Each row of a before or after table is a point. One or more steps were done to the points. Then noise was added and the rows were shuffled. The steps act on how far a point lies along the listed directions, d1 being the first. Write out the steps. A step turns or swaps two directions, mirrors them in a line or flattens them onto one, adds a multiple of one to another, or multiplies one. Angles are multiples of 10 degrees, from the lower direction toward the higher: turns from -170 to 170, lines from 10 to 170 but not 90. Use the fewest steps. Two steps may share a direction if one is a turn and the other turns, adds or multiplies; they go together, in the order done. Otherwise the lowest direction goes first.
In the rows, zero is written as 128.

Directions:
(1): [116 124  57]
(2): [140 198 122]
Before (10 x 3):
[[126  96 157]
 [141 160  63]
 [157 199 183]
 [125 184  97]
 [139  95 164]
 [134 101 100]
 [134  77 144]
 [123  90 185]
 [117 207  55]
 [139 102 202]]
After (10 x 3):
[[151 188  87]
 [153 162 212]
 [114  67 159]
 [130  70 182]
 [130  77 116]
 [132 193 128]
 [134  81 145]
 [127 234 103]
 [136 119  92]
 [121  86 138]]
Steps: turn d1 and d2 by 30 degrees

Directions:
(1): [120 166 167 181 134  62]
(2): [138  72 166 124 202 121]
(3): [149 192 124 144 182 178]
(4): [174  98 151 192  94 166]
(5): [117 148 210  87 102 154]
(6): [ 42 115 130 166 134 162]
Before (8 x 6):
[[165 150  83  55 119 170]
 [220 167 139  85 168 165]
 [181 128 154 118  33 154]
 [114  52 146 135 104  50]
 [103 117 138  94 142 103]
 [130 205  76 126  94 117]
 [105  81 103 143 158 120]
 [ 48  94 130 130 179 141]]
After (8 x 6):
[[ 94 211 129  98 112 189]
 [109  98  95 110  68 195]
 [106 102 143 101 128 103]
 [140 154  90 154  46 116]
 [142  97 101 117 176 108]
 [ 71 152 118  94 195  73]
 [175  67 146  93 161  88]
 [ 88  98 149 187  97 215]]
Steps: mirror d2 and d6 in the line at 10 degrees; swap d3 and d4

Directions:
(1): [145 145 141 165 154 153  27 117]
(2): [ 60 110 177 112  94  92 103  75]
Before (9 x 8):
[[117 145  94 131 111 152 115 130]
 [170 150 105 114 140 139 164 134]
 [148 132  59 108 129 124 242 188]
 [155 115  88 130 122 133 232 184]
 [ 78 113 151  63  83  59 221  95]
 [140 125 124 156 171 135  16 115]
 [108 130 144 112 126 118 153 146]
 [148 138 131 161 156 150  67 107]
 [143 147 112 123 123 143 134 143]]
After (9 x 8):
[[175 125  80 143 138 149 212 192]
 [113 144  96 131 113 153 114 129]
 [107 118 129  66  91  69 249 117]
 [115 130 139 114 129 121 156 152]
 [117 118 139 150 158 121  15  95]
 [178 154 104 119 146 145 148 136]
 [173 144  52 123 147 142 215 199]
 [145 146 114 127 127 145 128 142]
 [132 133 143 157 149 141  64  95]]
Steps: turn d1 and d2 by 20 degrees

Directions:
(1): [ 85  58 202 114 171 145 134 186 121 122 154]
(2): [168 139 193 107  77 164 154 130 152 209 101]
Before (11 x 11):
[[110 135  66 142 154 107 115 109 100  60 135]
 [199 195  87 136  48 126 143  63 153 200  72]
 [121 134 127 136 165 130 124 138 133 105 127]
 [ 87 120 108 153 168  92 114 142  93  71 146]
 [ 92 123  55 144 174  82  93  87  96  61 134]
 [191 216  69 145  82 116 132  56 153 142  77]
 [144 128 138 131 126 123 118 133 125 119 111]
 [157 183  73 145  91 111 129  72 122 121 103]
 [142 165 104 128 114 133 135 124 123 160 109]
 [137 124 119 144 116 142 144 136 140 138 137]
 [134 144 122 125  90 121 137  97 120 142 102]]
After (11 x 11):
[[162 192   4 161  99  86 114  53 127 115  96]
 [123 143 100 132 103 109 129  97 111 117 110]
 [120 128 146 131 160 138 129 148 137 116 128]
 [130 162  82 138 128 121 125 121 116 133 118]
 [138 128 110 144 115 139 141 130 141 132 137]
 [143 189  27 161 144  86 108  67 129  62 110]
 [118 154  57 153 135  92 116  92 105  71 129]
 [ 85  92 119 129 176 122 120 144  98  64 150]
 [142 130 135 130 127 121 120 133 124 120 112]
 [ 63  68 128 128 200 102 102 134  94  70 150]
 [ 82  91 166 137 169 116 128 171  99 101 149]]
Steps: turn d1 and d2 by 50 degrees

Directions:
(1): [ 80 167 207 129 118 169 120 185 114 159  76 140 148 193]
(2): [165 149  83  81 129 173 182  92 127 172 108 109  61 194]
Before (13 x 14):
[[ 75  70 160 162 118  71  76 150 117  61 162 159 224  36]
 [ 41 138 218 160 120 129  95 187 103 129 108 156 167 164]
 [ 19 122 249 202 116 116  31 222 103  95 113 167 224 129]
 [152 127  81 104 149 162 158  94  95 159 117 104  97 154]
 [170  95  53 152 137  66  90  79 124  89 173 137 128  69]
 [153 109  99 142 159 137 130 140 120 111 165 116 120 102]
 [153 137  51  79 140 176 173  57 137 169 135 134  85 171]
 [149 137  89  74 134 137 176  93 117 195 100  94  87 204]
 [ 80 152 197 120 121 149  84 183 145 160  89 127 125 179]
 [170  79  76 163 133  62 123  69 152  64 140 126 136  40]
 [ 72 159 176 126 131 147 159 172 125 149 109 141 122 140]
 [ 52 164 239 172 128 130 108 161 105  86 120 141 183 139]
 [ 78  58 160 178 115 101  46 160 140  45 145 140 220  34]]
After (13 x 14):
[[105  88 116 165 131  96  80 126 121  88 164 140 149  95]
 [101  62 123 151 123  66  91 122 120  59 179 152 206  26]
 [136 115 122 146 156 138 124 160 117 116 157 121 133 106]
 [134  93 132 176 126  72 101 113 144  67 118 139 168  54]
 [104 114 128 135 129 115 129 120 114 122 143 135 118 140]
 [131 135 121 115 145 166 143 122  92 163 103 111 120 162]
 [131 110 113 169 131  74  66 123 117  93 153 152 161  83]
 [101 146 132 115 137 139 174 141 133 143 125 132  96 132]
 [126 148 124  83 127 144 161 118 113 196  85 101 106 215]
 [109  45 116 164 122  94  60 127 144  42 163 130 194  24]
 [123 135 130 104 130 139 107 134 156 155 113 113  89 163]
 [112 144 152 151 138 118 140  98 117  82 152 125 135 116]
 [111 151 116  94 134 187 150 102 130 172 108 149 123 187]]
Steps: flatten d1 and d2 onto the line at 60 degrees

Directions:
(1): [106  58  83  97 117  16 130 101 172 108  89 151 103 112 104 162  97  75
  89 118]
(2): [126 120 134 110  64 170 171 116 162 102 109  65 140 186 155 213 130 112
 162  45]
(3): [100 140  92 172  46 162  72 131 170 155  94 114 139  38 113 170 144 183
  92 146]
Before (13 x 20):
[[133 165 133 152 118 183 116 147 111 144 140 111 143 116 129 109 157 161
  150 152]
 [124 119 133 128 172  91 102 125  96 131 147 165 115 114 111  91 127 128
  130 162]
 [130 128 135 147 102 164 133 127 117 127 131 116 143 128 138 142 126 137
  125 120]
 [106 114 109 123  99 141 138 114 168 106 122 110 124 104 133 149 137 128
  130 110]
 [140 121 130  96 150 138 166 118 129 115 150 125 123 184 137 132 127 107
  157 106]
 [111  68 101  87 167   7 136 116 136 110 105 162 100 115 100 119  93  71
   85 133]
 [123  93 128 119 144  84 137 123 129 126 125 138 117 153 124 124 109  95
  148 117]
 [127 108 107 118  94 120 146 100 164 129 115  98 122 124 128 170 135 130
  126 114]
 [134 162 132 153  94 177  87 137 126 152 133 127 154 109 131 115 151 164
  127 136]
 [116  96  90 115 133  62 111 112 150 124 108 161 121  72 105 128 122 128
   91 169]
 [127 142 122 124 134 119 127 141 115 140 143 129 132 123 110 105 117 153
  124 155]
 [ 98 108 115 111  58 127 134 116 162 128  97 101 131 149 126 196 128 116
  141  90]
 [134  92 119 115 165  55 134 106 141 118 113 151 107 137 116 114 108 113
  112 133]]
After (13 x 20):
[[117 133 100 132  82 168 122 121 164 138 122 115 133 109 125 168 141 155
  126 123]
 [121  90  99 109 131  60 134 120 143 116 110 139 114 127 104 130 119  92
  121 139]
 [148 131 138 112 131 154 167 109 131 128 145  95 129 165 141 139 142 132
  157 110]
 [117 133 129 147 150 119  83 129 102 143 141 157 120  88 112 101 138 154
  124 168]
 [142 163 148 163 143 174 109 134 117 148 137 124 138 119 134 100 144 188
  136 149]
 [121 136 156 104 106 163 161 126 120 126 135  96 137 201 145 158 136 115
  178  85]
 [123 124 137 110 141 153 162 117 138  99 144 108 125 146 143 124 134 116
  158 103]
 [133  96 119 100 139  63 125 111 135 119 124 156 125 153 119 114 113  83
  117 117]
 [127 100 122 126 118 116 145 117 122 112 122 126 132 141 133 149 110 108
  120 109]
 [122 141 136 160 111 170 106 142 124 149 132 116 138 118 130 125 137 155
  154 134]
 [139 200 168 161 153 220 108 165  74 156 161 116 151 105 136  77 155 191
  141 159]
 [155 162 155 124 182 156 139 136  86 129 167 146 141 131 136  73 144 152
  149 169]
 [126 129 114 118 134 101 128 137 122 135 136 133 129 121 108 111 111 146
  117 154]]
Steps: turn d1 and d3 by -170 degrees

Directions:
(1): [127  96 162 116 146 220 143 199  77 176 119 123 101  98  95 138 105 121
 174 148 121 163 240  76 184 112 188  98 141  98  99  94]
(2): [197 155 117  95 113 186  88  86 162 112 206 159 111  86 121  65 183 188
 178 123 119 133  73 101 149  38 127  87 173 101 109 143]
(3): [ 75 157  88 155  80 130 174 165 102 120 119 118 148 163 161 145 122 162
 179  80 146 179  72  81 177 180 127  52 128 139  68 229]
Before (8 x 32):
[[166 147 130 113 167 115  70  77 178 116 157 136 153  96 140  91 170 112
  108 170 141  82 107 164  78  87 104 155 148 143 157 119]
 [ 95 145 121 151 100 153 150 157  98 130 113 130 143 136 151 119 116 139
  180 115 125 166 109  93 160 164 137  88 133 140 100 197]
 [192 118 153  84 149 111  84  48 184 121 161 151 113 105 119  96 157 128
   82 168 131  97 103 159  60  53 133 170 150 130 150  77]
 [ 97 118 114 149 105 149 176 183 104 138  83 113 149 184 147 183 100 118
  154 119 159 168 126 105 149 206 146 104 103 143  88 188]
 [ 58 127  96 155  92  54 165 152 117 113  73 121 160 187 171 157 121 118
  109  92 135 158  80 129 137 210 104 136 122 177 117 196]
 [136 124 123 135 122  90 133 142 132 130 107 128 127 124 126 139 135 107
  136 141 132 129 135 141 107 144 121 146 101 116 123 111]
 [187 129 133 101 139 119  73  58 174  87 185 149 135 107 124  80 165 149
  118 123 123  85  71 158  70  63 101 182 135 119 149  82]
 [102 111 149 136 153  63 125 109 107 106  83 142 134 150 138 128 111  82
   53 152 149 110 113 188  87 183 102 184  78 149 185  96]]
After (8 x 32):
[[212 110 157  75 142 249  78 121 131 129 213 157 100  60  91  61 167 179
  203 136 114 136 154  79 150   9 165 116 172  75  99  69]
 [120 116 128 141 125  93 144 160 119 139  91 121 128 129 125 151 122  96
  135 143 133 136 160 136 112 160 131 146  96 118 120 106]
 [190 108 166  72 138 235 109 129 126 163 177 152  87  74  96  91 151 160
  177 163 128 162 175  68 152  28 197  84 183  92  81  98]
 [175 131 151  97 170 217  82 139 137 156 169 137 126  63 112  85 163 131
  176 178 135 126 185  99 143  56 159 102 172 110 112 111]
 [ 64  69 183 146 176 105 159 193  45 155  29 121 122 150 116 173  61  43
   63 171 147 136 239 163 120 221 151 185  62 139 174  58]
 [ 81  86 141 146 150  12 133 126 134 126  44 116 150 175 144 170 103  51
   25 143 121  95 156 199  66 203  97 244  97 182 194  84]
 [ 98 117 112 159 125  49 155 123 145 109  64 110 168 207 158 192 100  81
   69 129 159 108  89 186  67 227  98 188  73 171 153 153]
 [126 153 118 145 114  84 113  85 152  98 126 139 152 142 158 103 137 126
  117 126 121 111  58 158  92 147  92 153 124 156 155 167]]
Steps: turn d1 and d3 by 100 degrees; multiply d2 by 2
